Each row is a point. Two turns around zero, p and q, are shown by what they do to some points. Where does a point land after both, in the order given? Backwards means that the second turn is done in reverse. Each puzzle has new turns, and all numbers are rounded.
In the rows, 128 means zero.

Turn p:
[109 118] -> [118 109]
[104 167] -> [ 86 147]
[142 106] -> [152 118]
[195 106] -> [196 148]
[ 90 143] -> [ 88 119]
Turn q:
[197 140] -> [152 194]
[107 119] -> [125 105]
[119 163] -> [ 93 137]
[ 83 120] -> [113  85]
[134  97] -> [158 118]
Where do these land?
q, then p: [120 145] -> [112 119]
p, then q: [88 80] -> [179  92]
q, then p backwards: [153 112] -> [157 125]
q, then p: [151 175] -> [ 79 147]

Turn p:
[110 143 166] -> [144  98 157]
[142 143  46] -> [ 71 189 114]
[142 124 170] -> [170 114 135]
[119 102 130] -> [128 111 106]
Turn q:
[145 130 111] -> [134 151 125]
[100 112 117] -> [ 95 122 120]
[144  60 163] -> [143  96  59]
[154 135 154] -> [164 119 128]
[120 170  63] -> [ 98 186 170]
[105 160 160] -> [133  94 165]
Where do these land?
p, then q: [127 169  75] -> [109  92 182]
q, then p backwards: [168 130  88] -> [180 135 106]
q, then p: [ 74 136 126] -> [122  74 121]
p, then q: [113 118 163] -> [138 129  90]
p, then q backwards: [169  90 141] -> [178 102 138]
q, then p: [118 126 175] -> [145 124  83]

Turn p:
[108 114 152  89 126 161] -> [ 98 108 165 101 107 127]
[118 174 150 123  68 179] -> [107 170 157 133  67  82]
[128 116  63 139 161  96] -> [130 109  69 151 149 170]
[123 167 163 154 155 108] -> [128 176 146 132 172 128]
[151 122 106  95 107 110] -> [137 115  91  98 110 120]
[144 113  74  87 105  91] -> [129  98  57 101 112 124]
[146 146 170 170 142 174] -> [155 165 189 151 121 137]
[105  73 146 167 161 104] -> [140  84 150 157 188 135]
Turn q:
[143 166 186  94 173 180] -> [193 157 143  55 112 127]
[115 184 103 173  90 159] -> [103 197 150 158 106 162]
[126 109 146 126 144  86] -> [137 103 126 137 149  89]
[131 115  76 142 173 102] -> [142 108 115 161 185 155]
[123 121 136  77 148 117] -> [134 114 101  88 148 112]
[157  94 151 123  69 116] -> [105  97 111 141  69 100]
[101 106  99 161  98 137] -> [ 81 120 151 155 125 152]
Where do these land?
p, then q: [101 163 140 131  71 151] -> [ 93 161 129 158 136  77]
p, then q: [154 115 124 101 165  59] -> [159 105  88  95 164 175]
q, then p backwards: [129  96 108 157  74 145] -> [ 88 122  96 121 131 180]
p, then q backwards: [ 77 150 131 140 118 129] -> [ 97 134 118 145  95  98]
q, then p backwards: [169 122 102  84 196 102] -> [174  92 103 142 144  56]
q, then p: [145 119  79 138 188  78] -> [171 119 131 161 149 202]
q, then p: [161 137 139 138 102 180] -> [135 139 136 125  75  86]
q, then p: [ 84 112 153 112 116 152] -> [ 89 113 144  91 138 109]
q, then p: [134 137 176 151 122 156] -> [146 146 140  98 124  82]

Turn p:
[144 106 136  31 161 141 118 136] -> [126  99 129  54 147 184  96 155]
[100 142  83 113 126 119 118 127] -> [141 128  74 117 119 122 119 119]
[148 146 190 155 127  64 130 142] -> [137 146 173 133 181  75 156 156]
[ 96 113 125 143 110 131 146  98] -> [131 113 131 127  98 107 141  93]
[100 145 137 148 143 156 144 129] -> [113 139 122 135 121 143 167 104]
[142 140  86 145 126 148 168 135] -> [153 114 109 174 122 157 134 113]
[151 112 131 159 131 125 107 109] -> [102 130 146 152 131 109 103 123]
[128 141 165 119 111 138 109 116] -> [126 161 157 105 123 125 126 125]
[144 107  98 138 117 130 114 161] -> [125 119 111 155 110 130 110 165]
Turn q:
[128 100 136 139 138 150 127 105] -> [152 122 130 151 131 146 140 107]
[134 175 140 115 141 116 160  82] -> [135 137 143  86 137 114 187 136]
[174 114 123 148 132 142 110 171] -> [156 127  97 153 111 128  92 162]
[172 114  76 110 124 143  94 146] -> [155 136  76 107 108 140  80 122]
[105 145 121 120 124 116 175 130] -> [ 87 113 122 116 133 120 161 133]
[106 180 136  88 148 112 147 131] -> [ 93 135 150  78 135 140 152 157]
[ 95 124 138 159  99 129 104 119] -> [115 154 151 160 132 110 118  99]
[127  89 146 147 123  94 114 109] -> [149 102 152 147 152 104 112 104]
[ 99  77 135 161 135 134  86 142] -> [133 128 142 183 152 146  85 104]
[167 108 136 104 108 151 122 145] -> [151 111 119 128  79 137 109 134]
[101 181 121 118 135 121 169 127] -> [ 83 142 127 100 137 124 172 148]
Where do these land?
p, then q: [152  94 114 141 135 150 124 148] -> [114 139 129 175 123 133 108 119]
p, then q: [ 98 125 135 148 145 110  94  89] -> [107 127 153  93 166 118 131 100]
q, then p: [111 121 119 143 143  80 146 144] -> [ 93  96 105 114 144 115 143 138]
q, then p: [ 90 114 172 131 148 137 146 127] -> [100 120 162 137 116 136 173 119]
p, then q: [137 164 117 109 123 119 102 154] -> [123 154 101 105 127 138 114 160]
q, then p: [139 223 125 119 138 148 119 131] -> [188 167 100 108 147 165 163 151]
p, then q: [204  93 140 107  95 156 148 128] -> [170 141 167 183  84 139  98 149]
q, then p: [121 101 110 109 122 138 135 102] -> [129 111 139 123 114 134 105  94]
q, then p: [100 117 120 145 102 114 139 128] -> [117 118 120 123 129  93 139 104]

Turn p:
[129 166 137 152 122 171 155 155 127 143 137] -> [116 136 134 168 147 113 140 133 109 180 139]
[128  94 115 115 120 117 104 110 173 125 111] -> [129 123 116 116 109 169 118 129 167 112 102]
[136 170 132 137 163 144 137 167 111 152 122] -> [143 122 131 130 171 103 151 154 108 166 139]
[120  98 134 131 132 131 127  96 126 120  96] -> [118 107 133 126 126 145 128 112 123 100  93]
[129 179 112 122 139 112 152 108 119 137 160] -> [134 151  80 130 143 100 141 113 112 130 159]
[134 141  80 148 132 100 151 128 109 125 154] -> [160 155 101 128 126 134 116 126  87 122 158]
[115 150 114 121 118 148 127 142 101 164 148] -> [115 115 116 115 128 112 121 128 106 170 157]
[106  85 156 133 135 122 103 122 148 111 131] -> [118 102 145 140 115 135 108 143 160  91 117]
[122  85 148  97 115 118 138 133 145 118 111] -> [144 110 149 126  91 128 130 113 158 117 102]
[168 144 128 135 137 138 133 129 109 138 152] -> [133 144 139 125 162 126 130 110 121 140 160]
[117 105 130 105 117 135 101 124 137  85 110] -> [108 124 148 116  94 148 148 140 145 100 115]
[132 119 150 139 105  99 108 123 132 118 104] -> [120 148 144 115 123 122 106 134 140 109  94]
Turn q:
[168 117 138 104 131 145 124 124 136 157 146] -> [152 140 166 122 132 117 142 161 145 118 126]
[134 102 105 124 136 154 131 120 144 129 171] -> [139  95 128 100 119 123 150 165 134 115 133]
[141 108  92 130 141 140 122 100  99 141 106] -> [160 120 115 146 144 146 151 150 117 163 125]
[121 149 133 147 112 118 121 170 142  88  93] -> [ 88 139 112 158  90 129 120  92 133 125 110]
[104 165 152 129  99 155 112 147 127  97 134] -> [114 127 138 138  94 143 119  94 102  84 135]
[106 116 160 148 123 138 125 162 134 100 135] -> [101 100 129 137 113 128  99 114 131  98 107]
[132 114 130 146 121 139 119 110 152 167 143] -> [158 107 145 109 140 121 145 118 157 125 131]
[115 133 129 128  92 115 135 160 138  99 127] -> [ 93 123 128 133  97 103 122 105 113 125 124]
[145 133 106 124 150 103 102  85 121 133 135] -> [173 149  95 124 136 123 129 144 134 142 149]
[138 109 123 105 165 123 147  79 135 145 107] -> [149 153 111 107 176 134 147 154 130 144 106]
[117 167 136 145 109 128 156 148 129 115 130] -> [ 84 131 133 136 124 131 132  99 123 113 153]
[ 90 146 125 125 138 122 127 183 131 121 114] -> [ 86 129 132 118  96 156  98 109 128 144 121]
[154 127 136 135 144 114 136 109 101 142 138] -> [141 135 128 145 160 122 120 150 136 132 149]
[128 106 127 102 129  98 135  94 104 158 113] -> [155 144 132 119 169 112 120 136 109 166 123]
Where do these land?
p, then q: [124 133 134 113 117 117 140 151 125  90 143] -> [105 134 137 138 126  96 126 110 127 111 151]
p, then q: [138 106 131 114 106 113 137 135 146 133 119] -> [145 147 139 133 124 115 151 110 134 121 115]
q, then p: [113 141 147 110 135 119 110 135 103 151 131] -> [ 97 127 141 109 154 120 128 132 145 130 144]
p, then q backwards: [143  86 143 148 174 104  86 126 143 123 145] -> [134 123 176 150 170 151 122 119 122 148 172]
q, then p: [ 91 126 138 130 162 225 118 121 143 147 138] -> [109  97 194 156 110 158 192  99 140 134 122]
q, then p: [104 143 127 116 126 128 142 134 140 153  72] -> [100 102  99 128 153 115 148 105 119 143 102]
p, then q: [152 137 139 144 126 119 148 123 130 155 126] -> [153 149 114 131 142 142 128 131 150 137 136]
p, then q: [147 117 129 113 127 100 141 126 101  69 131] -> [104 156 118 153 134 100 128 127  98  85 144]
p, then q: [120 129  74 122 119 164 138 126 110 136 128] -> [141  95 162 128 145 142 143 144  96 138 148]
q, then p: [146 131 112 106 102 113 121 116 125 134  92] -> [135 147 112 121 156 104 118 108 107 145 114]
q, then p: [143 133 109 140 133 106 135 125 141 152 142] -> [148 128 104 136 127 123 120 123 157 138 141]
q, then p backwards: [133 128 134 108 137 105 111 111 145  94 130] -> [114 150 119 130 118  83 132 118 132 125 126]
q, then p: [ 98 137 144 151 112 122 135 115 101 129 149] -> [120 109 132 120 135 139 116 122 126  88 160]
p, then q: [140 145 133 177 116 155 130 147 138 127 146] -> [132 110 136 133 132 164 104 109 160 118 155]

Turn p:
[149 115 128 108 141 162  95 126 138 122 141 117] -> [148 151  86 127 123 125 126 122 148 122 132 102]
[115 133 141 133 173 120 126 135 124 159 118 100] -> [101 156 129 154 157 132 136 126 134 161 135 125]
[176 164 100 182 103 106 125 100 126 157 134 118] -> [128 108 108 161 147 103 104 185  75 113 115 145]
[114 125 109 119 149 137 130  85 111 105  97 118] -> [103 128 104 103 148 138  95  98 134 131 115 149]
[129 112 116 173 154 122 123  91 142 143 170 117] -> [165 149 125 154 174  95 116 128 120 131 106 148]
[117 126 164 134 112 113 117 159 104  84 141 116] -> [117 108 160 102 138 118 148 135 153 115 114  83]
[116 124 142  87 164 153 123 146 102 114 133 175] -> [128 165 127  92 104 163 157 125 172 130 119 140]
[103 141 120 113 163 173 147 167 134 111 145 127] -> [126 134 124 158 115 160 157 100 179 121 110 129]
[109 134 102 168  88 112 108 106 131 170 112 122] -> [123 121 149 153 141 106  76 152 104 113 161 149]
[154 112 133 202 111 130 136 102 138 155 111 118] -> [161 109 136 154 166 134  81 159  89 146 124 125]
[116 149 177  91 129 159 138 107 126 101 148 133] -> [121 163 136 107 102 146 136  96 125 107  86  97]
[162  80  86  77  31  56 172 192 130 158 114 143] -> [144  44 146  99  86 117 193 138  69 116 234 146]
[104 147 145  79 146 122 125 147 157  83 101 161] -> [102 126 135  99  64 127 138  99 164 157 110 126]
Turn q:
[143 122 170 114 117 129 162 102  85 119 114 127] -> [113 115 191 130 110 117 122 145 121 144 144 102]
[150 160 103 156 132  99 158 119 174 138  97 132] -> [138 141 108 105 164 121 145 126 163 130  95  76]
[114 127 163 129 154 120  89 105  63 124 125 109] -> [100 103 157 140 137 141  66 119 116 146 167 145]
[115 108 161 141 106  86 127 127  92 111 145 122] -> [125 124 173 129 124  98 101  95 122 103 151 134]
[119 174 159 128 113 106 147 131 135 133 105 181] -> [136 117 145 117 154  66 132 139 137 162  95 124]
[109 102  78 159 149 176 139 162 161 149 132 129] -> [144 157  52 154 128 138 157 148 106 108 141 118]
[122 111 106 105 143 141 123 144 155 176 157 103] -> [158 168 100 126 120 163 150 126 135 138 153 154]
[134 128  91 108 157 142 132 169 128 109 152 113] -> [155 141 119 154 135 171 132 144 110 101 108 148]
[115  88  97 108 167 146 121 122 181 114 147 130] -> [121 125  95 149 143 167 189 125 136 106 141 154]
[144  96 107 119 138 149 106 171 179 133 106 115] -> [163 113  74 138 108 152 150 145 161 104 132 136]
[154 119 150 126 101 113  92  89  36 124 150 150] -> [108  89 180 120  95 128  80  77  76 159 137 129]
[100 182  93 129  78 123 158 122 181 128  74 135] -> [121 143  98  54 150  88 152 172 148 117  83 108]
[145 148 186 142 109 135 110 100  94 105 160 119] -> [ 81 129 172 149  95 114  89 105 133 146 117 137]
Where do these land?
q, then p: [ 83 141 144 161 129 141 147 129  82 127 157 143] -> [ 87 147 162 116 160 107 134 171 142 118 114 139]
q, then p: [143 173 156 163  89 177 175 147 116 145 135 126] -> [ 62  97 155 158 120 107 120 170 110 122 158 102]
p, then q: [190 140  88  69  80  86  78  75 170 119 136 113] -> [164 114 167  50 147 153 108  69  70  75 109 142]
q, then p: [124  96 117 171 118 145 134 141 100 146 118 137] -> [119 112 116 125 169 100 138 141 124  88 134 126]
q, then p: [132  93 167 106 165 131  98 126 117 104 124 123] -> [196 139 158 129 139 127 117 130 145 130 120 121]
p, then q: [ 91 132 123 154 129 136 123 121 131 138 100  91] -> [ 97 128  99 147 145 127 111 105 140 134 154 147]
p, then q: [187 159  83  96 157 121 103  96 158 120 137 121] -> [161 121 102  67 162 134 130 110  81 103 104 104]
p, then q backwards: [105 123 154 150 153 101 108 139 135 149 112 155] -> [124 160 173 103 132 132 149 117 117 154 131 121]
q, then p: [103  91 147 120 161  96 142 124 118  73  91 166] -> [168 123 153 100 182 123 162 106 151 174 108 119]
p, then q: [151 152 122 151 102 123 172 152 126 161 165  80] -> [116 138 144 179 139 119 100 129  98  89 149  76]
p, then q: [105 124 127  97 141 125 120 158 100 128 103 143] -> [120 159 127 127 123 113 166 144 130 135 125 163]
p, then q: [158 136  87 101  95 129  99 132 190 103 159 117] -> [138 121 140  80 119 136 134  70 122  70 110  95]
q, then p: [ 92 101 150 124 144 151 166 122 122 152 127 148] -> [129 129 160 152 152 124 180 147 117 117 114 139]

Turn p:
[132 118 152 158 134 117 141 106 153 104 120 118 102 105] -> [134 120 117 133 146  99 123 105 106  96  98 118 115 112]
[130 140 144 118 134 115  93 114 120 156 152 127 123 120] -> [141 104 123 102 126 140 134 113 144 157 124 106 115 134]
[108 119 139 134 145 114 123 143  96 160 143 150 122 122] -> [118 109 129 117 118 120 149 148 123 155 120  98 138 157]
[126 122 126 149 123 108 125 116 145 128 114 115  97 149] -> [120 109 139 127 111 112 133  97 116 105 130 127 131 109]
[124 133 105 129 120  97 137 121 120 145 144 145 137 116] -> [123 122 143 149 135 134 151 120 117 163 127 125 125 134]
[147 111  99 139 117 195 134 152 124 127 121 111 163 128] -> [111 162  90 129 148 140 121 143 143 108 166 167 147 154]
[145 113 141 105 103 142 150 126 127 125 137 127 150 167] -> [140 146 127 137 102 126 133 136 162 128 116 171 138 129]
[118 137 127 120  98 107 100 132 102 127 130 156 145 119] -> [127 137 128 147 119 155 127 124 139 165 122  96 149 125]
[108 138 139 127 105 117 139 153 133 142 110 132 135 113] -> [147 124 126 149 113 138 113 133  99 135 128 122 146 143]
[129 144 131 118 121 106 123 136 114 130 134 157  94 121] -> [137 129 159 121 124 145 146 125 119 133 110  96 137 128]
[131 104 116 115 123 170 143 125 151 132 114 128 133 127] -> [124 166 110 124 118 125 124 128 120 110 140 155 113 144]
[112 113 110 130 135 174 127 149 144 122 153 133 157 148] -> [ 98 137 113 142 123 142 120 152 156 110 146 149 109 161]
[145 109 122 122 146 145 129 121 127  99 123  94 135 145] -> [119 133 111 116 136 115 126 143 147 106 139 154 122  96]
[114 139 119 125 126 166 133 108 112 125 121 124 149 138] -> [133 153 126 134 133 110 114 135 155 131 159 130 126 138]
[ 99 133 131 101 132  89 120 148 116 141 135 133 107 102] -> [145 107 137 128 112 148 146 149  97 150 123  92 119 122]
[154 141 142 143 158 101 124 106 152 112  96 129 119 132] -> [116 118 149 107 144 107  97 105 110 124 104 133 124  95]
[154 164 133 145 156 114 134 121 141 102 128  97 107 124] -> [141  98 150 113 171 120 116 120 124 101 124 134 122  98]
Turn q:
[105 129 124 119 135 126 144 133 114 116 126 109 120 105] -> [131 140 124 123 153 111 118 137 128 140 135 112 140 147]
[110 127 156 147 132 119 144 135 112 114 121 153 136 120] -> [108 141 113 115 130 142  94 118 134 114 147 120 129 135]
[117  55 114 106 134 127 138 114 129 120 117 125 152 121] -> [178 130 103 122 136 130 127 155 108 128 178 149 123 128]
[173 148 119 142 128 120  94 109 111 135 157 138 130 121] -> [124  85 155 141 110 139 141 111 169 134 126 130 137 118]
[103 122 123 148 124 121 121 108 195 136 142 126 131 120] -> [135 102 137 122 111 114 109 119  85 138 113 155  96 154]
[127 134 124 122 105 121 139 143 122 116 144 130 141 134] -> [118 132 134 117 133 109 118 137 141 127 132 127 117 105]
[123 152 137  91 141 129 145 116 115 125 112 116 138 145] -> [118 145 128 160 148 119 144 129 114 117 140  97 126 118]
[111 143 109 155 131 112 134 127 131 132 122 123 118 135] -> [129 120 109 131 123 109 112 120 132 122 101 121 126 141]
[110 140 132 117 124 134  89 137 108 122 123 134 114 130] -> [121 145 152 138 134 131 131 139 147 103 119 139 145 146]
[106 139 119 155 126 127 118 135 124 110 119 114 139 136] -> [129 141 123 145 116 116  96 138 139 129 112 129 128 137]
[119 130 145 143  93 157 138 114 146 131 122 125 115 128] -> [128 147 136 125 143 136 113  99 109 142 108 154 121 118]
[112 144 136 129 131 112 139 142 111 159 115 116 147 122] -> [134 144 121 125 136 132 127 127 143 121 121  91 100 141]
[225 143 122  93 137 118 132 133 135 153 112 165 114 123] -> [117 110 133 110  87 139 212  90 135 127 148 108 146  92]
[182  78 141 131 138 126 126 137 162 118 134 121 117 127] -> [123 112 107 111  98 149 160 140 114 169 150 164 131 119]
[109 130 131 132 132 117 133 130 112 132 140 126 113 149] -> [115 121 112 132 149 128 122 139 135 112 114 128 127 131]
[117 135 118 119 138 181 115 137 121 128 141 128 124 133] -> [139 134 159 131 138 145 121 150 113 125 106 124 157 115]
Where do these land?
q, then p: [126 120 145 144 171 141 123 104 153 116 147 105 154 125] -> [110 114  97 112 113 125 152 123 149 121 143 117 162 159]
p, then q backwards: [ 89 112 137 137 139 137  93 130 125 131 119 135 118  99] -> [119 142 134 136 165 107 167 143 131 135 118 128 147 127]
q, then p: [118 139 124 153 106 107 126 124 129 131 106 114 116 153] -> [109 135 155 137 128 123 118  98 107 124 140 117 130 112]
p, then q backwards: [141 105 123 114 113 125 127 121 142 106 112 137 123 119] -> [132 133 138 131 112 146 138 137 134 131 103 134 128 155]
p, then q backwards: [125 123 109 161 146 151 163 136 129 145 146 147 118 137] -> [102 141 141  96 134  99 100 126 140 122 130 126 100 118]
p, then q: [123 149 107  86 127 145 143 105  90 134 153 124 123 111] -> [ 93 106 125 106 130 138 159 123 113 157 107  96 122 112]
p, then q: [139 123 146 140 113 149 124 160 134 142 131 109 147 140] -> [146 124 137 129 100 122 119 146 120 107 133 145 131  97]
q, then p backwards: [107 140 123  94 136 111 137 115 132 128 145 136 141 157] -> [103 125 115 150 153 124 146 130 137 102 131 111 110 119]
p, then q: [114 142 146 131 144 148 126 128 155 127 103 126 142 115] -> [123 122 142 147 118 127 144 144 155 112 119 147 145 141]
p, then q: [117 109 123 127  97 124 118 131 143 109 115 131 127 151] -> [135 137 147 128 126 113  94 105 136 137 123 145 127 126]
q, then p: [114 149 143 129 157 138 121 105 139 105 144 130  90 137] -> [ 95 123 113 145 112  93 112 149 144 144 137 112 141 134]
q, then p: [148 159 102 134 137 108  99 157 123 147 108 110 127 124] -> [151 120 135 152 107 123 112 104 104 109 130 167 145 116]
p, then q: [128 107 141 137 135 133 119 108 133 158 136 140 131 132] -> [138 125 113 138 142 108 145 119 119 105 120 138 113 126]
q, then p: [167 149 113 116 105 112 124 139 109 107 127 148 159 102] -> [167 105 110 152 128 144 130 102 124 133  99 137  93 127]
p, then q: [140 112 132 137 141 126 141 156  92 125 107 138 111 145] -> [122 158 131 122 126 115 114 149 134 122 154 102 100 121]
p, then q: [152 110 133 105  80  93 164 130 118 137 151 117 122 101] -> [150 132  98 111 113 145 127  80 132 140 134  92 142  87]
